Each row of a before or after table is a point. One or more steps were done to the points. Then noise was added and the rows were shuffled. The steps act on how far a point lies along the listed directions, d1 being the first. Name the steps. A step turns or swaps two directions, mirrors them in a line or flattens them onto one, adds a multiple of one to another, or multiplies one. Angles are multiples of 10 degrees, from the lower direction toward the higher: turns from -170 to 170, lines from 10 to 170 but not 90. Use the fewest steps. Two steps may share a direction if one is a turn and the other turns, adds or multiplies; they go together, in the order done. Otherwise the lowest direction goes first.
(in the rows, 128 means zero)

Directions:
(1): [185 134]
(2): [134  71]
Before, 11 rows:
[[175 110]
 [189  97]
 [173 145]
 [115 115]
 [128 178]
 [106 146]
 [171 144]
 [ 61 184]
 [156 126]
 [155  94]
 [166 226]]
After (11 x 2):
[[116 155]
 [107 131]
 [132  89]
 [153  86]
 [111 214]
 [180 107]
 [151 106]
 [159 171]
 [166 112]
 [159  63]
 [216 178]]
Steps: turn d1 and d2 by 40 degrees

Directions:
(1): [137 131 181 155 203 154]
(2): [ 95  88  61 125 180 133]
(3): [ 89 109 165  47 132 137]
(4): [185  74 123 116 111 186]
Before, 14 rows:
[[ 48 223  81  95  27  47]
 [150 158 130 233 121 134]
 [ 95 150 116  99 105 119]
 [136 134  90 178 173 128]
 [138 164 169 168 142 127]
 [ 84 176 152 114  70  73]
 [143 125  36 204 131 136]
 [147 156 129 109  47 113]
 [128  97  62 125 137 131]
 [139 162 127 143 125 108]
 [149 112  86 127 158 147]
 [108 168  50 165  85  70]
 [179 138 185 111  94 168]
 [144 132  94 128 104 127]]
After, 14 rows:
[[177 147 151 193 133 148]
 [160  88 127 110  57 154]
 [ 84  96  21 147 172 138]
 [143 204 169 174 109 100]
 [151  57  33  39  27 196]
 [132 138  87 112  75 110]
 [136 113  90 151 179 143]
 [104 137  98 110 166 117]
 [ 77 108  79  82 156 114]
 [164 124 108 137 128 138]
 [125 113 117  84  97 153]
 [147 126  89 234 148 150]
 [112 130  79 110 127 115]
 [123  58  13 100 110 153]]
Steps: add -0.7 times d1 to d2; turn d2 and d3 by 40 degrees; multiply d4 by -1

Directions:
(1): [ 71 136 102  73 175  93 128 183 133 185  81 161]
(2): [150 148 140  94 122  17  91 122 106 124 182 103]
(3): [156 170 102 191 133  89 161 187  89  74  83 140]
(4): [ 89  74 123 125  42 135 127 197  88 137 141  90]
Before:
[[171 153 141 113 153  82  93  75 159 151 150 133]
 [170 116 147 182 116 151 129  80 141  76 149 118]
 [116 113 141 148  81 229 154  79 169 142 134 117]
 [ 88  94 119 120 118 221 128 118 167 163 111 149]
 [125  93 200 119  79 119  88  49 110 110 229  72]
 [125 124 140 100  89  69 101 116 114 139 160  99]
 [187  84 142 164  61 123 114 141  86  82 169  68]
 [185 167 123 126 168  84 139  76 131  89 146 149]
 [151 167 125 151 166 106 157 118 119 116  89 139]
 [179 120 156 177  79 209 156 119 130  68 153  98]
 [184 174 123 147 150  70 117  82 115  60 149 119]
 [146 214 134 175 188  98 145 150 139 131 127 182]
 [174 100 160 157 123 249 155  38 193 109 170 122]
 [126 102 124 121  72  83 123 181  85 109 143 121]]
After (14 x 12):
[[104  82 153  60 168 240 143  49 216 201 158 142]
 [166 194 158 177 165 128 137  91 149 119 168 155]
 [124 135 128 102  98  51 102 139 109 141 144 103]
 [157  64 151 119  70 129  96 123 111 129 183  69]
 [149 148 140  87 168  81  89  77 166 179 149 139]
 [174 140 146 102 138  98  94  33 143 102 188 108]
 [164 146 149 150 148 135 152  82 131 113 114 123]
 [ 82 116 104 121 139 194 131 158 151 157  80 167]
 [ 84 107 125 110 113 219 150  98 176 179 112 141]
 [140  90 161 118 134 164 101  48 176 129 167 119]
 [140 112 126 140  63  80 127 179  78  87 144 116]
 [ 66  99 183  55 133  92  85  90 128 173 196  95]
 [173 140 140  93 168 106 128  38 154 122 178 142]
 [142  92 166 110  94 226 132  92 162 131 169 106]]
Steps: turn d1 and d3 by 60 degrees; add 0.5 times d4 to d3
